Each row is a point. Each copy is the shape, with its points in the same order, stretched, turned, moved and blurred by noise. Some copies are also mirrored. Which?
In the rows, 128 means zero.

Shape, 5 rows:
[[114 147]
 [144 144]
 [121 180]
 [159 144]
 [121  77]]
Copy 1, 5 rows:
[[109 152]
 [139 154]
 [118 184]
 [155 155]
 [127  85]]
Copy 1 is: only turned
Copy 2 (5 x 2):
[[108 137]
 [142 131]
 [122 174]
 [155 132]
 [110  60]]
Copy 2 is: only turned

Shape:
[[121  92 117]
 [110 139 153]
 [154 100 104]
 [111 183 175]
 [127 131 102]
 [161 143 170]]
Copy 1 (6 x 3):
[[150 133 157]
 [ 99 162 145]
 [151 108 127]
 [ 59 181 130]
 [143 145 111]
 [ 66 123 131]]
Copy 1 is: mirrored
Copy 2 (6 x 3):
[[ 92 103 124]
 [117 134 161]
 [127 101 103]
 [146 165 182]
 [118 136 112]
 [168 113 158]]
Copy 2 is: only turned
Copy 3, 6 rows:
[[132  88 134]
 [107 134 156]
 [167 105 125]
 [ 87 170 163]
 [134 121 110]
 [143 156 180]]
Copy 3 is: only turned
Copy 4, 6 rows:
[[122  99  99]
 [163 103 150]
 [110 133 101]
 [189 113 186]
 [154 122  97]
 [126 128 181]]
Copy 4 is: mirrored

Shape, 7 rows:
[[166 125 101]
 [ 96  91 115]
 [164 149 122]
 [151 146 111]
 [110  92 161]
 [113 150 188]
 [146 137 163]]
Copy 1 (7 x 3):
[[179 150 143]
 [ 94 157 136]
 [182 127 126]
 [175 142 118]
 [ 89 110 147]
 [114  81  95]
 [145  92 126]]
Copy 1 is: mirrored
Copy 2 (7 x 3):
[[150 109  89]
 [ 90 109 140]
 [172 134 112]
 [146 145 110]
 [122  95 172]
 [160 136 205]
 [165 119 164]]
Copy 2 is: only turned
Copy 3, 7 rows:
[[178 118 112]
 [102  99 119]
 [170 146 130]
 [158 144 115]
 [104  92 157]
 [118 143 188]
 [145 130 166]]
Copy 3 is: only turned
Copy 4 (7 x 3):
[[112 157 104]
 [102  81 132]
 [141 163 113]
 [140 148 101]
 [123 100 165]
 [181 111 159]
 [152 141 147]]
Copy 4 is: mirrored

Shape (8 x 4):
[[107 110 143 129]
 [165 120 124  86]
 [ 83 141 137 171]
 [ 69 126 129 171]
 [160 133  99 151]
 [124  97  96 118]
 [167 142 145 135]
 [127  67 152 148]]
Copy 1 (8 x 4):
[[ 90 131 107 135]
 [142 115 119  85]
 [ 77 174 116 174]
 [ 69 171  96 180]
 [154 142 123 153]
 [125 125  76 129]
 [135 132 161 130]
 [ 89  81 111 163]]
Copy 1 is: only turned
Copy 2 (8 x 4):
[[115 129 152 138]
 [117 163  93 137]
 [139  96 180 114]
 [124  82 184 120]
 [162  99 108 133]
 [106 107 110 144]
 [165 147 120 135]
 [124 119 160 182]]
Copy 2 is: mirrored

Shape (11 x 6):
[[ 98 153 178 117 160 160]
 [172 157  99 146 121  89]
 [145  84  80 137  86 175]
 [104 115 165 121 166 128]
 [173  97 101 126 114 167]
 [143 133 164 101 118 111]
 [ 88 133 156  97 151 129]
 [141 119 105 121  95 167]
 [ 83 140 159 103 165 109]
 [110 129 132 146 106 124]
 [125 136 162 149 135  95]]
Copy 1, 11 rows:
[[ 73 169 122 105 158 168]
 [177 151 131 175 114 103]
 [173  79 136 104  88 125]
 [ 79 141 137 130 167 139]
 [184 101 155 105 126 138]
 [115 165 156 117 135 113]
 [ 75 155 119 103 156 123]
 [156 119 134  94 102 131]
 [ 68 164 111 128 165 115]
 [107 136 133 139 100 122]
 [ 93 158 153 170 128 126]]
Copy 1 is: only turned
Copy 2, 11 rows:
[[126 124 187 102 173 177]
 [176 156 152 171 111  98]
 [117  62  88 161  92 144]
 [ 99 127 172 118 177 139]
 [143  65 116 161 116 129]
 [135 117 185 107 133 101]
 [109 131 157  86 165 136]
 [137  95 119 132 100 147]
 [107 155 171  89 178 130]
 [104 134 153 134 104 137]
 [115 146 191 143 132 120]]
Copy 2 is: only turned

Shape (12 x 6):
[[119 102  94 121 116 104]
 [ 97 117 132  58 128 122]
 [132 195  86 110 164 135]
 [109 137 101 171 131 130]
 [141 151 153 114  90 134]
 [143 168  97 127 169 163]
 [ 82 141  75 148 113  85]
 [119 137 147 155 181 156]
 [142 122 101 146 164 107]
 [ 78 147 146 151 118 128]
 [ 81 109 132 127 149 181]
 [ 69 156 136 138 131 149]]
Copy 1:
[[107  78 115 131 109 123]
 [ 94 108 157  69  94 133]
 [ 98 153  84  87 146 154]
 [104 125 105 159 141 123]
 [161 156 149 118  88 137]
 [100 145 109 106 165 168]
 [ 84 108  70 142 109 105]
 [103 154 158 128 186 126]
 [111  97 102 124 165 119]
 [103 159 141 141 117 101]
 [ 80 128 180 134 145 138]
 [ 86 167 144 130 119 118]]
Copy 1 is: only turned
Copy 2:
[[164 141 117 157 128 129]
 [147 167 177 112 160 130]
 [132 137  94  78 142  81]
 [126 115  78 136 124 142]
 [ 98 124 155 133 107 100]
 [138 111 102  68 117 108]
 [136 161  68 172 151 126]
 [123  73 113  83 146 154]
 [172  94  98 128 140 117]
 [ 86 129 110 135 150 152]
 [118 128 133  86 130 192]
 [ 84 144 111 107 151 159]]
Copy 2 is: mirrored
Copy 3, 12 rows:
[[100 111 114 116 111 108]
 [ 64 100 158  86 126 157]
 [124 149  88  82 195 137]
 [138 162 123 132 150 103]
 [125 163 130 119 105 181]
 [158 138 110  70 187 129]
 [ 80 159  99 151 140  87]
 [162 127 155 117 194 137]
 [137  97  92 125 162 108]
 [111 175 164 152 153 139]
 [127 134 204  79 152 119]
 [108 179 175 123 169 136]]
Copy 3 is: mirrored
Copy 4:
[[155  84 118 135 122 115]
 [150  72 168  90 118 165]
 [113 144 100 101 144 165]
 [107 127 121 159 118 104]
 [154 137 148 137  78 148]
 [108 155 123  99 140 137]
 [120  76  97 177 117 136]
 [118 147 173 132 155 122]
 [153 122 116 148 159 112]
 [103 112 168 169 105 141]
 [ 88 105 191 107 121 112]
 [ 88 110 172 142 108 150]]
Copy 4 is: mirrored

Shape, 12 rows:
[[171 144 150 133 137  94 162 141]
 [105 126 103 100  98  79 147 109]
 [169 161 148 150 128 117  96  96]
 [161  82  95 102 121 108 152 116]
 [131  98 158 116 108 119 102  98]
 [145 154 101  88 156 167 100 131]
 [101 142 114 110 169 108 123 179]
 [179 158 102 174 165 138 164  98]
 [166 132 119 169 101 135  95 125]
 [166  81 150  90 125  98  87 107]
 [129 141  81 166  98 156 117 102]
 [110  84 100 106 100 151 133 175]]
Copy 1, 12 rows:
[[141 158 157 119 151  80 139 168]
 [119 169 105  72 148 126 160 131]
 [151 152 137 138 136  73  97 107]
 [150 110 112  78 138 114 161 160]
 [134 122 148  88 109 111 127  98]
 [151 132 115 109 157 149  61 146]
 [ 82 133 133 109 186 143 109 173]
 [191 141 130 158 183  98 131 147]
 [144 129 122 161 110  98 119 128]
 [130  99 135  67 111  76 112 122]
 [153 142  97 159 130 134 138 110]
 [116 102 120 105 108 173 150 164]]
Copy 1 is: only turned
Copy 2, 12 rows:
[[172 140 150 115 159 110 145 183]
 [153 149  92 117 146  78 154 107]
 [169 150 155 114 122 119  87 149]
 [ 97 128 118  75 165  89 155 133]
 [146  98 127  92 122 116 128 107]
 [108 175 122 117 144 178 112 117]
 [138 139  93 168 159 147 136 147]
 [111 172 197 140 146  96 124 178]
 [128 145 121  99  91 116 103 163]
 [138  93 113  64 162 121 108 119]
 [ 99 172 125 124  81 102 123 129]
 [ 90 120  71  98 108 142 179 128]]
Copy 2 is: mirrored
Copy 3 (12 x 8):
[[129 122 150 115 109  78 148 177]
 [106 147 109  51 109 109 155 157]
 [149 171 152 117 109  91 117 114]
 [146  93  88  80 131  92 176 144]
 [138 124 149  71 113 128 131 104]
 [153 164  92 113 181 141 144 140]
 [ 99 134 118 107 185 119 108 188]
 [127 135 113 172 107  71 166 134]
 [156 132 107 108 102  96 102 133]
 [161 108 153  54 156  98 140 110]
 [129 148  71 119  88 113 125 123]
 [136  84  78  76 138 148 128 170]]
Copy 3 is: only turned

Shape, 12 rows:
[[124 115 116  70  90 175  90  85 105]
 [ 95 137  82 149 155 146 150 148 115]
 [ 90 122 122 156 129 140 151 150 180]
 [138 118 124  96 112 211 124 100 144]
 [101 112 111 144 144 145 151 145 121]
 [141 124  94 117 131 131 140 128 140]
 [162 116 143 169 129 128 109 138 138]
 [154 118 152 177 117 115 104 160 102]
 [131 112 138 128 145 127 153 130 120]
 [165 166 161 145 120 112 128 136 107]
 [135 112 121 130 106 165 116  49 127]
 [132 118 116 153 100 142 159 160 125]]
Copy 1, 12 rows:
[[129  92 153 138 165 194 115 124 203]
 [ 57 135 138 149 150 120 153 127 120]
 [ 80  98 154 143 139  80 124 114 114]
 [101  58 142 161 166 138 117 116 215]
 [ 76 116 122 137 156 119 135 142 122]
 [103 130 129 119 147 133 155 114 160]
 [129 122  90 152 131 107 131 129 137]
 [128 134  71 149 115 129 125 160 111]
 [113 119 107 117 161 130 160 149 135]
 [143 129 107 145 120 146 187 148 129]
 [125  91 137 156 194 153 133  80 156]
 [ 86  98  95 131 122 131 129 132 125]]
Copy 1 is: only turned
Copy 2 (12 x 9):
[[111 169 140 166 123 166  90 126 218]
 [106 123  84 121 213 139  81 164 126]
 [100 113  91 128 168  78 126 159 118]
 [ 69 159 124 190 134 153 118 143 170]
 [ 93 110 109 102 192 126 107 149 130]
 [128 112 103 158 166 148 138 141 142]
 [145 135 148 152 181  83 152 114  90]
 [157 115 156 127 182  83 114 105  68]
 [120 120 124 103 177 138 142 117 120]
 [160 148 117 142 135 134 126  92  56]
 [101 186 109 189 176 121 130  98 180]
 [114  80 108 143 166 110 107 114 111]]
Copy 2 is: only turned
Copy 3, 12 rows:
[[164 110 134 185  42 176  97 110  93]
 [135 123 112 145 126 163 206 159 161]
 [ 84 100 108 106 107 125 148 171 187]
 [173 107 136 151  51 171  98 102 157]
 [126 100 119 141 136 133 171 149 159]
 [140 147 111 145 106 122 145 125 149]
 [126 147 155 125 152 120 104 150 148]
 [118 134 189 139 170 113 126 168 124]
 [134 109 130 127 147 111 146 110 139]
 [131 157 192  96 146 124 142 113 121]
 [125 136 132 173 102 197  82  81 144]
 [106 118 175 149 113 112 164 152 170]]
Copy 3 is: only turned
